Each row of a before or after table is a point. One or more steps were done to the points. Then noise was added and the rows were shuffled. The steps act on columns, c1 being the first. Write out the steps. A step turns or swaps two columns, mirrors them in a line or flattens them onto one, adds a multiple of one to another, or multiplies or shifts one. Angles are multiples of 10 degrees, from the lower column toward the higher: turns from -170 to 170, lines from 10 to 170 but not 90. Use the fewest steps. Two steps may share a column if one is a turn and the other turns, adds or multiplies; they go together, in the order done. Otherwise the lowest column goes first.

Before (9 x 2):
[[ 0.39  0.09]
 [-0.32 -0.07]
 [-0.82  0.58]
 [ 0.13 -0.25]
 [ 0.54  0.02]
 [-0.54 -0.40]
 [-0.38  0.30]
 [-0.11  0.09]
 [ 0.46  0.17]]
After (9 x 2):
[[-1.10  0.57]
 [-0.37 -0.41]
 [ 0.35  0.09]
 [ 0.25 -0.26]
 [-0.17  0.08]
 [-0.28 -0.05]
 [ 0.54  0.04]
 [ 0.38  0.18]
 [-0.53  0.29]]
Steps: add -0.5 times c2 to c1

Before, 9 rows:
[[-0.45  0.04  0.09 -0.59]
 [-0.05  0.06 -0.36 -0.05]
 [-0.18 -0.06  0.30  0.35]
 [ 0.23  0.42 -0.40  0.53]
 [-0.16  0.50 -0.22  0.37]
 [-0.17  0.15  0.26  0.27]
 [-0.12  0.27 -0.69 -0.06]
 [-0.85 -0.30  0.15 -0.36]
 [-0.19  0.20 -0.16  0.17]]
After (9 x 4):
[[-0.10  0.08 -0.34 -0.07]
 [-1.70 -0.29  0.16 -0.35]
 [ 0.49  0.40 -0.39  0.50]
 [-0.36  0.18 -0.16  0.17]
 [-0.39  0.18  0.27  0.26]
 [-0.21  0.28 -0.70 -0.04]
 [-0.38 -0.03  0.31  0.36]
 [-0.91  0.05  0.07 -0.63]
 [-0.36  0.52 -0.25  0.35]]
Steps: multiply c1 by 2

Before:
[[ 0.07  0.19 -0.67 -0.55 -0.01 -0.33  0.09  0.13]
 [-0.18  0.05  0.07  0.02 -0.32  0.84  0.04 -0.23]
 [-1.21 -0.16  0.06  0.04 -0.31 -0.15 -0.34 -0.02]
 [ 0.05  0.14 -0.02 -0.71  0.15  0.31 -0.37 -0.13]
 [ 0.05 -0.27 -0.56  0.39  0.22 -0.04 -0.03 -0.01]
 [-0.02 -0.02 -0.03 -0.55 -0.39 -0.35 -0.35 -0.32]
 [-0.13 -0.45 -0.15 -0.78 -0.23 -0.19 -0.14  0.03]
 [ 0.09  0.55 -0.41  0.54 -0.21  0.91 -0.47  1.03]]
After (8 x 8):
[[-0.13  0.16 -0.40  0.55 -0.23  0.92 -0.47  1.24]
 [-0.21 -0.86 -0.06 -0.77 -0.22 -0.18 -0.15  0.27]
 [-0.27 -0.21 -0.62 -0.56 -0.01 -0.34  0.10  0.14]
 [-1.02 -0.56  0.67  0.03 -0.30 -0.15 -0.35  0.30]
 [-0.25 -0.68 -0.50  0.39  0.23 -0.04 -0.06 -0.24]
 [-0.04 -0.43 -0.03 -0.53 -0.38 -0.34 -0.36  0.07]
 [-0.13 -0.35  0.15  0.02 -0.33  0.85  0.04  0.09]
 [ 0.04 -0.26 -0.04 -0.71  0.14  0.31 -0.36 -0.30]]
Steps: turn c1 and c3 by -30 degrees; shift c2 by -0.40; add -1 times c5 to c8

Before (9 x 9):
[[ 0.53  0.62  0.34 -0.25 -0.04  0.10  0.12  0.26 -0.08]
 [ 0.29 -0.18  0.36  0.17 -0.07 -0.29  0.22  0.18 -0.48]
 [ 0.39 -0.56 -0.21  0.08  0.01  0.35 -0.45  0.04 -0.06]
 [ 0.69 -0.29  0.02  0.07  0.04 -0.31  0.41  0.07  0.16]
 [ 0.12 -0.42  0.06 -0.81 -0.25 -0.40  0.36  0.26 -0.41]
 [-0.11  1.20 -0.02 -0.12 -0.57  0.28  0.00 -0.71  0.04]
 [-1.29  0.78 -0.07 -0.13 -0.07 -0.39  0.19  0.32  0.39]
 [ 0.65 -0.42  0.40 -0.21 -0.72  0.24 -0.07  0.03 -0.01]
 [ 0.48 -0.51  0.31 -0.10 -0.03  0.02 -0.74 -0.43  0.18]]
After:
[[-0.74 -0.52 -0.42 -0.01 -0.10  0.40 -0.22  0.33 -0.17]
 [-0.59 -0.47  0.03 -0.13 -0.66  0.06  0.39  0.40  0.28]
 [ 1.17  0.74  0.32 -0.27 -0.20 -0.21 -0.66 -0.09 -0.34]
 [ 0.29 -0.57  0.28 -0.73 -0.08  0.30  0.31  0.07  0.50]
 [-0.33  0.58  0.28 -0.37 -0.02  0.09  0.41  0.35  0.09]
 [-0.08  1.13 -0.72 -0.35 -0.57 -0.26 -0.06 -0.02  0.17]
 [-0.08 -0.26  0.07  0.14  0.00  0.37  0.73  0.01 -0.19]
 [ 0.05 -0.13  0.17  0.17  0.10  0.30  0.38  0.36  0.48]
 [-0.67 -0.55  0.06  0.16  0.02 -0.01 -0.09 -0.24  0.07]]
Steps: turn c1 and c7 by 40 degrees; turn c1 and c6 by 150 degrees; turn c2 and c4 by -10 degrees; swap c3 and c8; mirror c5 and c9 in the line at 170 degrees
